Each row of a before or after table is a point. One or more steps were done to the points. Then noise was added and the rows were shuffled. The steps act on columns, c1 being the first. Write out the steps. A step turns or swaps two columns, mirrors them in a line or flattens them onto one, adds a multiple of one to another, or multiplies or shifts one. Angles are multiples of 10 degrees, from the lower column toward the higher: turns from -170 to 170, lines from 10 to 170 but not 90. Use the fewest steps. Two steps may share a column if one is a turn and the other turns, adds or multiplies; they go together, in the order done. Otherwise the lowest column goes first.
In the rows, 128 means zero.

Before (14 x 2)
[[157 108]
 [144 155]
 [146 247]
 [148 116]
 [124 108]
 [151 113]
 [118 109]
 [116 166]
 [117 112]
 [150 126]
 [119 111]
 [149 110]
 [142 168]
 [140 113]]
After (14 x 2)
[[186 117]
 [197 123]
 [ 97 118]
 [177 142]
 [ 95 154]
 [219 111]
 [196 119]
 [100 121]
 [121 114]
 [185 213]
 [195 116]
 [165 157]
 [ 93 121]
 [165 114]]
Steps: multiply c1 by 3; multiply c2 by 0.7

Before (12 x 6)
[[136 131 113 135 177  82]
 [128 168 114 123 177 173]
 [ 85  82 100 167 169 167]
 [ 95 154 201 183  89 108]
 [138  80 108 164 131 142]
 [131 100 101  88  99 169]
 [151 108 131  93  88 150]
 [156  78 189 123 174 185]
 [107  77 192  90  94 102]
 [ 77 156 124 105 101 102]
 [113  71 100 121 185  91]
 [156 149 184 157 134 177]]
After (12 x 6)
[[143  99 152 141 146 184]
 [155 179  64  88 154  70]
 [131 100  50 185 151 168]
 [152 153 178 135 150 103]
 [128 149 157 145 166  93]
 [135 172 123 142  90 107]
 [152 108  67 135 138  77]
 [120 181 116 135 205 165]
 [164  88 126  82 101  95]
 [189 173 115 110  68 133]
 [ 85 124 122  90  93 150]
 [107 184 137  75  93 160]]
Steps: turn c1 and c6 by -130 degrees; multiply c2 by -1; turn c4 and c5 by 60 degrees; turn c3 and c5 by 140 degrees

Before (14 x 9)
[[142 179 147  66 154 156  83  87 115]
 [148  76 131 166 144 178  90 200 121]
 [192  97  87 146 147 156 117 115 109]
 [125 172  91 121 148  90 104  75 118]
 [118 130  58 186 142 205 173 167 102]
 [143 124 104 170 117 107 107 174  76]
 [127 121 139 113 110 112  96 154 125]
 [113 156  89  90 112 109 184 141 158]
 [149  81 154  91 180 112  88 142  61]
 [164 163 139 113  89 191 172  89  87]
 [180 153 137 173 195 178 110 108 141]
 [105  89  56 142  84 181 142  85  85]
 [137 197  99 114 159 130  87 156 115]
 [ 80 164  93 138 148 121 150 189  75]]
After (14 x 9)
[[147  88  92 167 183 127 205 160 195]
 [105 170 154  87 196 180 159  93 128]
 [146 135 139 100 154 144 101 145 121]
 [147 132 125 182 237 169 173  76 113]
 [158  95 111 152 186 154 130  72 169]
 [ 84 190 106 146 188 135 111  97 161]
 [154 197 118 100 197 168 146 141 155]
 [143 160 132 106 186 107 152 202 194]
 [198  72 137 133 183 182 122 158 134]
 [129 145  79  79 154  70 149 151 128]
 [153 104 189  82 220 159  70 121 163]
 [174 136 141 146 156 134 102 144 182]
 [125 119 158 132 129 123 217  72 151]
 [ 81  69  99 166 124 142 156 113 208]]
Steps: add -0.5 times c8 to c4; turn c1 and c8 by -50 degrees; turn c6 and c7 by 60 degrees; turn c2 and c7 by 30 degrees; mirror c3 and c9 in the line at 160 degrees; shift c5 by 40

Before (13 x 14)
[[ 96 148 121 128 129 140  88 100 112 158 148 141 136 162]
 [119 123  81 142 130 142 116  88 120 103 106 151 135 139]
 [131 141 126  98 141 103 196 146 139 120 151  82 135 136]
 [102 121 156 110 166  90 138 118 124 113 161  92 122 120]
 [134 144 139 103 159  94 156 128 140 148 123 107 103 108]
 [140  93 116  97 102  91 147 125 124 151 184 130 135 134]
 [118 107 100 125 104 138  84 143 107 125 103 146 143 156]
 [127 109 101 150 151 150 102 120 120 141 119 150 171 139]
 [ 79 107 114 128 126 168 130 122 100 140  94 159 138 126]
 [113 104 113  76  97  99 117 137 180 124 186 147 167 124]
 [106 127  76 143 129 148 113 152  99 125 130 165 131 124]
 [132 148 128  81 139 103 161 129  94 131 135 102 147  96]
 [131 128 137 127 132 156 124 127 115 104 125 169 136 135]]
After (13 x 14)
[[133 144 127  85 198  52 159 144  90 119 143 117 145 102]
 [120 125 177 139 194 172 113  77 115 135 114 138 136 136]
 [ 78 104 138 125 183 244 131 123  96 118 104 144 135 128]
 [110 105 140  75 157  42 119 137 176 133 195 136 165 124]
 [137  86 134  93 165  17 147 131 123 117 201 126 130 136]
 [103 126 110 113 227  14 137 122 121 149 168 113 122 121]
 [136 141 135  98 203  53 196 170 137 129 162 108 133 133]
 [109 120 178 144 184 190 115 145  94 114 141 144 126 125]
 [133 141 130 121 192 209 126 125 112 150 136 145 140 135]
 [122 106 156 122 166 156  85 123 105 128 115 137 144 146]
 [ 95 138 126 127 188 164  87  86 105  92 160 138 137 152]
 [133 107 145 148 210 189 104 111 117 114 129 140 169 136]
 [135 144 109 104 219  28 159 140 141 109 132 119 104 111]]
Steps: turn c3 and c10 by 160 degrees; turn c2 and c10 by -20 degrees; shift c5 by 60; multiply c6 by 3; add 0.3 times c7 to c8; shift c11 by 10; multiply c12 by 0.4; multiply c14 by 0.7

Before (11 x 24)
[[ 97 123 107 142 110 165 115 104 141 183 154  69 130 150 111 167 121 132
  122 112  68 131 130 100]
 [119 149 148 103 143 156 103 173 130 103 126 159 167 101 113 133 102  28
  140 109 185 164  89 129]
 [ 76  98 141 144 115  85 124 112 167 147  99 123 135 112  84  84  87 143
  176 135 131 122  67 116]
 [104 126 125 147  66 122 108 128 179 111  95 135 115 126 126 113  67 155
  130 171  68 115  96 129]
 [147 118 130 118 156 113 156 141 138 194 124 108 111 114 177 149  50  76
  138 137  94 116 158 117]
 [ 97 119 107 158 103  98 175 210 113  74 138 122 114  93 142 136 132 165
   92 145 111 119 227 119]
 [ 77 129 154 112  33  95 182  99  88 176  78 120  85 101 163 202 148 102
  159 155 150 149 101 102]
 [158 134  83  98 143  83  85 136 121 146 110 119 123 126 153 159 151  21
  160 191 108 191 153 103]
 [ 83 134 118 104 124 112  52 187 200 104 122 115  73 106 135 120 119  83
  131 139 113 129 114 150]
 [103 157 129 119 149 211 131 166 139 122 141 146 134 118 143 105 132  45
  119 174 127 141 117 138]
 [133  56 133 153 133  72  87 217 143  96 118 123 126 131 100 154 145 147
  115 133 115 176 168 133]]
After (11 x 24)
[[101  89 137 146 119  88 125 111 164 174  97 126 141 115  81 175 129 134
  177  88 132 123  64 106]
 [141 137 113 104 133 117  51 190 197  69 128 116  69  83 140 117 136 189
  131  90 107 134 116 102]
 [ 98 112 113 164 100 102 178 205 111 116 135 117 107  90 139 126 136 107
   97  93 114 122 224 143]
 [203 159 129 122 148 213 126 163 141 113 138 154 136 122 145 139 124 178
  122  76 125 146 106  99]
 [132 126 150 116  37  98 188 102  93 158  84 117  86  82 159 101 130 156
  158  76 157 142 101 205]
 [255 132  84 101 142  84  81 142 124 101 109 119 125 124 154 124 129 163
  165 111 108 194 145 172]
 [103 122 102 145 112 161 111 108 149 202 154  62 126 145 103 118 132 146
  128 111  70 128 139 174]
 [126 126 122 148  66 119 106 125 181 147  90 133 116 113 124 140 126  99
  134  86  76 108 105 122]
 [176 150 146 102 150 158  99 172 127  72 128 160 167 122 109 123 127 217
  152 128 186 162  93 128]
 [180 124 128 112 156 105 156 138 140 175 125 104 116 106 177 127 121 150
  142 138  93 114 155 148]
 [121  53 130 149 137  73  87 218 143 133 115 123 128 135 105 100 130 109
  117 130 113 173 166 149]]
Steps: turn c1 and c20 by 130 degrees; turn c1 and c18 by 140 degrees; add 1.5 times c4 to c10; add 0.5 times c13 to c14; turn c16 and c24 by 130 degrees; multiply c17 by 0
